Every row gives one point. Any point is a mix of the corners, with weights that add up to 1. It lies inside the corners' shape when no weight is negative. Is each point inside? If not, which corners have a negative weight?

Corners:
(1): -.67 -.47 .02
(2): -.23 .51 .07
(3): .10 .01 -.31
(4): .32 .00 .05
Points:
.18 -.23 -.26 -> outside (2)
.04 -.02 -.22 -> inside
-.70 -.30 -.05 -> outside (4)
-.37 -.24 -.08 -> inside
-.38 .04 .14 -> outside (3)

Corners:
(1): .20 .06 -.09 .38 .47 .16 -.38 -.22
(2): .07 -.09 -.27 -.06 -.15 .17 -.65 .49
(3): .03 .33 .41 -.50 -.17 .00 -.03 .30
(4): .00 .28 -.23 -.04 -.09 .07 .32 .05
(5): -.20 .16 -.03 .01 -.31 .12 -.54 -.04
(6): -.08 -.49 .13 -.05 .50 .33 .15 -.19
(7): .11 .23 .08 .09 -.07 -.44 .30 -.07
(8): .94 -.38 .69 .48 .12 .13 -.08 -.21
(9): .00 .19 .11 .38 -.11 .11 .13 .30
Points:
-.08 .18 .20 -.07 -.25 .21 -.15 .02 -> outside (1, 2, 7)
.10 .14 .09 .15 .06 .08 -.04 -.13 -> outside (2)
.10 .02 .04 -.05 .02 .23 -.26 .03 -> outside (7, 9)
.04 .12 .03 .05 -.10 -.10 -.09 .02 -> inside
.08 .00 .02 .04 .00 .00 -.10 .10 -> inside
-.04 .23 -.08 -.10 .05 -.02 .03 .15 -> outside (5, 8)
.22 -.10 -.04 .20 .20 .14 -.28 -.12 -> outside (3, 9)
.13 .06 -.06 .16 .15 .20 -.22 .01 -> outside (7)
.04 .14 .04 .14 -.03 .08 .10 .14 -> inside

Corners:
(1): -.13 .52 -.49 -.01 -.05 -.55 .07 -.59 -.05 -.17 -.43 -.52
(2): .22 -.17 -.07 .44 -.22 -.10 .12 -.07 .33 .19 -.08 -.02
(3): -.36 -.46 .24 .22 .40 -.19 -.17 -.05 -.32 .48 .02 .02
(4): .16 .46 -.48 .21 -.24 -.34 -.11 -.33 .20 -.43 .09 -.41
(5): -.40 -.58 .45 -.36 .22 .10 .17 .17 -.16 .56 .26 .35
(6): -.38 -.11 -.02 -.51 -.14 -.54 .36 -.15 .21 -.94 -.17 -.14
(7): -.01 -.08 .38 -.85 .71 .10 .42 -.13 -.03 .12 .34 -.09
(8): .22 -.07 -.01 .09 .26 .03 -.35 .12 .19 .37 -.28 .05
(9): -.50 -.04 -.26 -.36 .25 .28 .84 .05 .11 .15 .45 .06
(10): -.01 .09 -.04 .21 .05 .05 -.12 -.20 -.25 .00 -.17 .17
(11): -.20 -.67 -.07 -.66 .41 .35 .33 .39 -.18 .35 .16 -.13
(12): -.13 .08 -.22 .40 -.07 .05 -.26 -.08 .10 .10 -.20 -.47
(13): .04 .21 -.55 .39 -.10 -.30 -.13 -.73 .28 .01 -.30 -.47
Points:
-.15 -.05 -.08 .12 .04 .00 -.08 -.06 .05 .13 -.08 -.22 -> inside
-.12 -.31 .10 -.04 .12 -.16 -.13 .10 -.11 .13 -.29 -.03 -> outside (4, 7, 9, 13)
-.01 .00 -.11 -.30 .13 -.03 .30 -.11 .09 -.04 .11 -.05 -> outside (3, 12)
-.16 .09 -.22 -.07 .08 -.16 .09 -.23 .02 -.03 -.05 -.22 -> outside (2)
-.04 -.13 -.10 -.02 .17 .06 .07 -.03 .00 .27 .02 -.08 -> outside (6)
-.12 .02 -.20 -.13 .09 -.04 .23 -.10 .07 -.02 .11 -.16 -> inside
.05 .33 -.48 .08 -.04 -.11 .17 -.46 .22 -.12 -.01 -.41 -> outside (3, 5, 6, 8)
